Each wall is flat, endless, passes through zero and stands at right angles to its row. A trip goes straight from one point to another. Which walls does it cross, in order?

Walls:
(1): [-25 -32   4]
(2): [-47  49 -52]
(3): [35  6 10]
(4): [-31   0 -24]
(5): [ 0 37 25]
Trips:
[ -5 -35  32] to [ 13  17 -14] -> 3, 1, 5, 2
[  0 -53 -10] to [24  9 24] -> 4, 3, 1, 5
[-60 -27   4] to [ -6 -29  13] -> 2, 4
[  5  40 -32] to [20 31 36] -> 4, 2
[ 12 -41  41] to [ 11 -31 -28] -> 4, 3

Walls:
(1): [ 15 -29 -14 -17   7  -8 -21  -4   2  -5  -9   6  26 -19]
(2): [ -3  40 -41  -7  16   7  24  13   6  33   8   8  33 -11]
(3): [ -7  41   4  11 -39  10  -3  -7  -9   6 -10  -3  -9 -21]
(4): [  6  53   3   5   0   5  -7   2  -9 -13  28  11 -16  51]
(5): [ -3 -21 -27 -17 -15  -8   1   3  -1 -14  16  12  -3   7]
(6): [ 11   7   8 -18   0 -15  -1   2  -4 -28 -22  10  20 -12]
(7): [  9  -4  -4   9 -14   3 -33  -8  -5  12 -11 -17   0   9]
(8): [  6 -19  32  -5 -18 -23  30  13  15 -42  -6  12  12 -11]
(9): [-20  45  20  14 -15  45  -1  17   2 -33  -2 -19   4 -12]
Trips:
[  5  23 -10  -9  -7  13 -15  20  -6 -10   5  -6   3   4] to [ -8 -20  26  -5  40  -4  11  26  -6 -14 -17   7   7 -15] -> 5, 7, 1, 8, 3, 4, 2, 9
[-13 -31  30  -1  -2  36   7 -12 -11  19 -29  10 -31 -11] to [  2 -14  -9 -20   0   5 -22 -22   3 -13 -11 -23  28  -2] -> 1, 9, 3, 6, 5
[  2   8  -3 -28   0   6   0   9  10 -18 -13  34  24  25] to [-10   0   0 -24  -5 -10  16   7 -23  26   8   6 -26  25] -> 9, 1, 8, 6
[ 15 -28 -15 -16 -21  19  15  23  -2 -15   5  32  13 -23] to [-14  43  37  -5 -10   1   2 -31  -1   1  -4  21  -1  -1] -> 9, 3, 4, 1, 5, 2
[ -3 -45   2   3  26  35 -10  16 -22  23   8  28  19   0] to [ -8  25 -60  -1 -13  -9 -11 -21 -10 -17  -5 -10  13  13] -> 7, 4, 3, 6, 9

Walls:
(1): [ 18   7  22 -20  -1   2 -15  20 -18 -38 -23  22 -18 -10  22 -12  13   7
  -9 -33   0 -23  -7 -22  -9  10 -21  28 -11   6   9 -28 -19  -4  13   6
   2 -17   3  14  -1  -2 -10  -6  19 -26   7  -2]
(2): [-16   2  -1  -3  10 -14 -11  -4 -17  25   1  20 -43   2  -5 -27   0 -21
  -9 -37 -10 -16   9 -17  13  17  -5 -14   1  18  32 -15 -21 -10   1  -1
   1  22 -23 -16  11  -9 -10  16  -8 -18  20  15]
(3): [ -2   6  -8 -10   0   3  21  -8 -26   0  -3 -25  13  18 -20 -33 -17   2
   3   5   8  14 -17 -11 -15   6  22 -10   4   1 -17  12  21  39 -30 -13
  18 -22  -2  -8   2   7   0  16 -15 -26  -1 -10]
(4): [  9  -5 -26   3  30  -9  19   1  17 -12  -7 -16 -11 -24   7  12  -7  10
  15 -11 -16 -12 -36  -8  -1   1 -10  18  -5  19 -20 -19   9   3  28 -11
  14  18  -3 -13  22  13 -28  -4  13 -12 -29  37]
(5): [  0  35  -4  -9 -22 -41 -25 -16 -20   5   6   7  -7   4 -13  26  -6 -18
   4   7  14  21 -12  22   5  19 -10   5 -16  -8   7  18  -6 -17   5 -15
 -22 -12  -4 -11 -14  -4 -21   2  -5 -31  -1   2]
(6): [ -4  30  28 -41  20 -26   0  -6  -6   8  -9  -5   0 -11 -33 -39 -16 -22
  14  -4  11   3 -22  -1  11  23  -7 -38  -8 -28   3   7 -29 -11  -5 -22
  16  -8  16  -7  19   7  -6  14 -12   7   2   3]
Trips:
[-13   8 -17  22  16 -13  -3  -3 -15 -45  -8  44  -9  17  -3  28  14   6
  28  18   4  32 -31  11  -5   4  -4 -23 -15  25  31  14  -7  -5  12 -12
 -34  10  -6  12   4 -21  23  -3 -37   7  15 -11] to [ 28  20 -22 -14 -12  -7 -14 -16  -8  14  -8  12   1  -5  26 -30  -7   2
  -5  36  14  -8   7 -13  -6 -20  10  18  20 -18 -12  14 -22 -34  -4  -6
  19  -6  20  -6   1   3  19  12   9  13  17 -29] -> 2, 6, 1, 3
[-23   5  14 -12   9 -27 -11   4 -16   5 -30  30  23 -16   2   5  -8  30
 -36  12  -2  19  12 -16   8   7   9   5   8  17  28  13  -2  11 -26 -28
  -3 -11  -7 -19   0 -16  10 -46  23  -9   6  11] to [ 24 -20  -7  12   7  -9 -32   4 -20   4  27 -19   1  -3  19  34  26  16
  -9  10  19  -8 -29   3   9   8 -19   9  14  10  -8  -9   5   9 -12   0
   1  22   3   1  -2 -10  -4   0 -23 -14 -13  19] -> 6, 3, 4, 2

Walls:
(1): [ -9  33  10  -2  37 -29  12 -18 -33 -24   6  -6 -10  -5  -1 -22   3 -20
  33   9 -33   4  -7 -34  35 -13  35 -12  20 -12  21   9 -14 -28 -15   5
  42 -20   4 -27 -15  18 -15   8  42  23  25   2]
(2): [  5   3  -5 -54  33 -17   4  49   8   6  57 -31 -17   0 -23   0  25 -31
 -22   5  -1  -1  -7  -2 -17   9  27  38  -4  17  -9   7 -24 -22 -31   6
  13  21   7  -6 -33 -10  -6 -10  -8 -22  27 -18]
(3): [  4 -13  -3  37  -5  -2  28 -17  39  -2 -12  40  19  22  -4  15 -16 -23
   7  16  13 -31  18  12 -24   6  -6  14  -5  -1   8  24  14 -11 -23   6
 -26  24 -16  -2 -11  12   3 -27 -36   3 -23 -15]
(4): [  7  -1  23 -45 -21 -11 -13 -11   4  -8 -38  11   9  14   5  31  28 -19
  56  -3  16   0   8  18   8  12  17  42  -3  14 -26  21 -37   8 -18 -20
  -8 -18 -20   1  -2   7  27 -16  32   5  -6  18]
(5): [-28 -10 -11  -5  -2 -29  54  10 -15 -33 -17  -5  -7   2 -14 -25   5   9
 -16 -36 -24  25 -12 -27  24  10 -17   1 -17   5  -5  37 -31 -15  42   2
  36   4 -20  -7   9   3 -28 -32  13  22   6 -13]
(6): [-15 -22 -10  23   9  30  15 -48   2 -16  14   3  21  27  47   9  -5 -25
  51  30   9 -15  29   3 -11 -12 -22  10   3 -27  -3   8 -24   5 -11 -27
  -7   5   4  -9  13   6  15  25   1   5  -5 -17]
(7): [-14   5   7  19 -16   4 -18 -10  14  -1   4   7   9  -6   2 -10  28  32
   7 -15  23   0 -15  18 -19 -12  27  16 -15  24  20   4 -33 -15  47 -10
 -23 -16  40  -7   2 -37 -14  20   8 -17  23 -21]
(8): [  1  35 -38  22  13  -5  -8 -13  21  34  -5 -23 -19  -2  11   1   7   1
 -20  53  15 -10  -2 -24   0  30 -19   0 -13 -11 -19  34  -8 -33 -11  17
  24   4   4 -10  10  16  -3 -27 -12   4  34 -33]
(9): [ -4  21 -17  30 -35   8  23  33  -7   3  34  10   9  11  19  16   8 -13
   3   8  -7   9 -19  23 -25 -14  30  -5  29   6  -6   6  -8   0  -3  -9
  22  17  23 -14  21 -18  -8  41   6 -17 -23   9]
(10): [ 18 -13 -26  22 -31  11  18  -1  11 -11 -12 -53 -11 -24 -33  35 -17  30
   7 -20   1  -4   3  17  18  19  -3 -11  23  21  30   6   1 -20   1   6
  -3   1  -3  -3  18 -10 -26   3  14  -8  29 -19]
(11): [-23  -7  33 -15  -9  33   5 -12  29   8   6  20 -17  10   2  23  -9  11
 -15 -17  15 -14 -10   2  -3  13 -17 -30  18   7   1   9  -3   8  22  41
  -7 -10 -34  -8 -16 -35  36 -12  -2  26   8  -4]
Trips:
[-20   5 -32  11  32   1   3 -11  29   5  13 -14 -31  -5   7  27 -48 -43
 -27  43  -7  15 -15 -21   1  17  -4  -8  -2  11 -20  14 -33   4 -22  23
   8 -17  20  33 -37  42 -27   3  -7   6  17  58] to [-15  20 -30 -16  48 -21 -31  -9   2  10 -17 -14   6 -19  12 -54   8   5
  22 -42   3  -6   1  19   4  -2   7  20 -12   9  -3  32 -24  17  -4  -7
  28   5   5 -16 -16  -5   8 -33 -42   0  27 -13] -> 6, 5, 3, 4, 7
[  7  -7  18  20 -19   8  -9  -8  -1  17  28  31  -9   3  11  -2 -32  24
   5   0  -7  22  46  -1  28   3   5   1 -33  -1   3  34   6  -2   6  -5
  10  29  19  -7  20  11   6  -3 -15   9   2  18] to [  1  43   0  -6  10  37 -22   5  -7  18 -18  -4  55 -13  23 -28 -48 -35
  22   1  32   2 -33   9  24  14 -20  -8   7  11  -8  21  -1 -22  25  30
 -26 -22   3  37  14   4  54  -7 -54  -1 -19   1] -> 5, 11, 9, 4
[-24  31   2  14 -27  -8  11  -4  13 -18 -44 -14  25  13  22  30 -11 -11
  11  13 -39  -7   8  -2   5   2  -8 -13 -35 -15 -17 -13 -15 -30  10  -5
  -5 -13   0  31  -2  25   7  22  19  -1   7  15] to [  8  45  22  17  25  -3   7  -6 -10 -45 -19   3  12  45  24 -11  -2 -27
 -15 -22  32 -13  17  11 -18 -16  -2 -18  23   1 -19  -2  19   9  27  -9
  29 -29 -16  -1   1  43   4   4 -20 -17 -14   7] -> 10, 8

Walls:
(1): [  3 -13  -8  -9  12  -7  31  -4  27  12 -10  13  -7   2  -7  -9 -12  10
   9  12  -4   8  25 -39  -1  -6  18   3 -17 -13   8  -4 -11  -5 -32   0
  18  23  14   2  13 -17  16  -5  -7 -11  13  -8]
(2): [ 35  11  -4   3 -26 -19   9   1   9  14 -17   1 -17  -3  14  -6   5  47
  11  20 -11  31 -24  13  -1  -2  17  20 -13  -6  16  16 -26  -3  -4  -4
 -13   0   3  19 -18   0  28  -3 -21  10   1 -22]
(3): [  9  18   8 -32  -8  -9  18   0   6 -27  26 -32   2 -24   1  33  -5  -4
 -13   8  -7 -18  30   5 -24 -10  -8 -16 -28   1 -13 -10  31 -21   5  19
 -27   8 -30  33   3   6  14  15 -18  20 -15  20]
(4): [-34 -13  21 -25  12 -10  11 -11  23   6  37 -14  14 -10  -3  19  22 -11
 -51  -3 -10 -13 -24 -30   1   9   5  -8 -18  12 -15   0  14 -21 -17 -21
  14  18 -23 -22  -4 -11   9  32  21   5  -2 -43]
(5): [-21  50   0 -31  -7  23  -2  -2  -3  21  -3   6 -39 -23  14  19 -24   1
  -2  15 -20 -32  32 -15  19   7  33  12 -25  19 -22 -24  -3 -28 -12 -32
  23 -22  15   4  38  -5 -39 -22   4  -7 -16   1]
(6): [-16 -28   6  23  14   1  27  -9 -25 -16 -43  -7  16  24  29  -1  31  12
 -17  19   0  12  11  25  25  10   1   0  -3   5 -32   4  18 -15   9   5
  13 -17 -12  10  -3 -32   9   2  29  22  -9 -13]
(7): [ 17 -38   1 -13 -25 -22  -3 -31  -4   0  31  17 -16 -14   1  33  30  37
   1  16  10  -5   8  -9   9  -5  26 -18  15 -32  18  -1   9 -22  -5  23
  -1   9  -2   6  11  -3 -12  22  10  36  24  22]
(8): [-21   9  15  -8  10 -14 -17 -27  -2   0   5   2 -11 -12 -36  28  21  -6
  14  30  -8  -8 -17  33  -4  13  14  -5   1  -7  16  16  -5  20   7   6
  14   0 -21 -44 -16  24  -8   8   2   3  12 -28]
(9): [  2  44 -19  -4 -14   4 -18 -30  11  18  20   8  -8  -1  30  23  23   1
   1 -27  23   8  -1  -3 -32   0   7  31   7 -22  -6  17 -17 -11  17 -39
 -23 -24 -31 -13  46   4 -22  22  -7   3  -2  -8]
(10): [ 14  -3   5  16  23   2  12  17 -21 -12 -20  -2  18  14  11  13  11  -1
 -22   5  50   0  -8  -5 -15   2   2  32  -7  16  -8  -5 -17  -2 -27 -36
   9 -15 -15  20  16  -9   5   6  50 -18  13 -21]
Trips:
[ 18  -6  27  12  -9  -6   6 -14  17 -13  11  17  55 -11 -34  16 -10  21
  13  -8 -11   9 -18  18 -43 -10  -1 -16  -6 -14  15  18  12 -29  14 -29
  17 -24  21   6  -6  15  12  -3   2  16 -19  15] to [-47  22 -13   6  -2   1  11 -22   3   8  11  32  22 -41 -26   5  41  25
  19 -30   4 -26   9 -13 -32 -17  19 -15 -20  15 -41 -12   8  25  14   9
 -30  13  13  31   0  -4  17  24  -6   7   4 -22] -> 4, 2, 1, 5
[ -5  19 -35 -19  14   4 -10 -30  14  -7  60  -3  -5  12  28   3  16   1
   2  15  24  26 -19  30 -24  25 -19 -16  31  22 -10 -13  28  15  23   5
  -2  -4  14  33  16  26  -1  11  -9   8  27 -10] to [ -7  21   8  20  -8 -34  16  12 -14  22  18 -30 -11  12  14  30  32  18
  10 -16  10  -6 -14  15   2   1 -11   7  13   9 -32  12  32  33 -10  -6
   8  24  -8  -2   6  14 -15 -38  -2  36   4   6] -> 6, 2, 10

Walls:
(1): [  8   6   9 -28  -9  17  16  10   9  26  26 -15   6 -23  -4 -24 -12  13
  24  21 -16  45 -10   9  -1  25 -27  10   6  -4  28 -16  43 -32   7 -36
 -14   6  28  14  58 -12 -12 -34  28  21  10 -28]
(2): [-13   8   6   8  -8  14   7 -12  10 -15  -3 -21  58 -27 -16  -4  -8  10
  15  23  -7  35   3 -19  29  11 -25   6   7  30  -3   3  11  14 -27  14
   4 -18   2 -21  12  11   6  -5  13   6  31   8]
(3): [-55  -6   8 -19 -20 -17  10  18  -2 -21  -1 -17 -14 -20  -8  37  -4   6
   9 -40  -4  -3 -16  37 -24  -7 -21  -3   4   4  25   1  30  -1  18 -23
  14   4  12 -23  -6  26  39  -9   6  -7  -9 -11]
(4): [-27  43 -10  15  26   0   5 -11   1  -6  11 -23   3  27  -4  -4 -10   6
  -4 -11   5   9 -10 -32 -19 -32 -18  -2   5  11  -1  22 -17 -19  -4  26
   4   3 -10   4 -10 -21 -17   9  -8  -5   3  21]
(5): [ 23 -10   5  31  26  -3 -33  -2 -20  -8   8  -1   4  21  12  -9  15   6
  26 -10 -11   1  19  -8  20  20  -9  10 -17   3  -6   7  31 -20  18  -5
  43  28 -15  30   0 -35 -16   0  -3  -6   1  10]
(6): [-31   5 -30  -7  17  21  25  -6   6 -19   5  22 -25  16   9   5 -18 -21
 -19  37 -29  -4   3  11  28 -33 -29   7 -16  -8 -42 -19  12  -1   5  32
 -14  -2   6  16  -3  17  18  18   3 -10   8  -2]
(7): [ -8 -11 -25   1  21  15  23  15   5   6  -2 -15 -26   0  21 -32   2 -22
   4   5  30  -2  18  -3   5 -13 -36 -24   1  18  -3   2   9  11  18  -1
 -14  20  -8  29 -20   5 -10   0  22  39 -24  -3]
(8): [ -3 -26   0  25  19 -13  10 -36  10  31  -8  11  25   5 -18 -39 -32  -4
   3   8  -4  17  18  22 -21 -10  13   5 -18   4  30   0 -12  -3  15   1
 -13  30   3 -18 -12  20   4  16  -4 -35 -18 -11]
Trips:
[-20   4  -4 -17   9 -12   5 -10 -28  -4  20  -6  15  -8  15 -18  -3  13
 -21  41  25 -10  22  -7   7   1  10   2 -12  -1   0 -16  -4   6  -4  25
   1   6 -45  26  13  32   4  -4  36  27  11  -3] to [ 36 -29 -15  28  -1   9  -8  -9 -21  11  11  33   6  12 -13   0  11   4
 -11  12 -12  38  -9  18  20  23 -33  10 -16 -22 -10  -3  -7  32  12 -29
   2   3  -2 -33  10 -22  16 -19  -4   3  14   8] -> 5, 8, 7, 6
[ -7  27   2  -6  -8   3   4   3  10   3  -5  -3  48   4 -25 -19  14  -7
  54  19 -17 -30  31  12 -43  12 -10 -15   4   5  -2 -23 -16 -15   6 -15
 -16 -10   5  -2   3  10   1  -5  27 -23  -1 -15] to [ 28  -1  27 -60 -44  -2   0 -30  -2  26 -18  -9  11   3  30 -12 -13  32
   9   8  -2 -31  -5  -7  -2 -22 -27  -5   6 -24  18   4  29  -2   0  -8
 -22  19  19  17 -19   1 -16   6 -13 -25   0  33] -> 2, 3
[ -5   5  44   1  27   9   5   5   0  28 -12  10 -12 -10 -13  -9  30 -17
  13   2 -22   7   9  -4   6  15  13   9  12  -9 -30  21   2 -41 -12   9
   3  34 -28  25 -11  36  16  24 -13 -14  -5  -3] to [ 19  -7   7   4  29  -3  -1  -3  -3   3 -11  -9  -2 -20  14 -31 -44  -4
   0   5  37  -9  30  -4  -2   8 -18  -7  19  -7  15  -8   6  14 -50   5
   3 -24  19   6 -14 -15  10   6 -12  22   9   1] -> 7, 2, 6, 5, 1
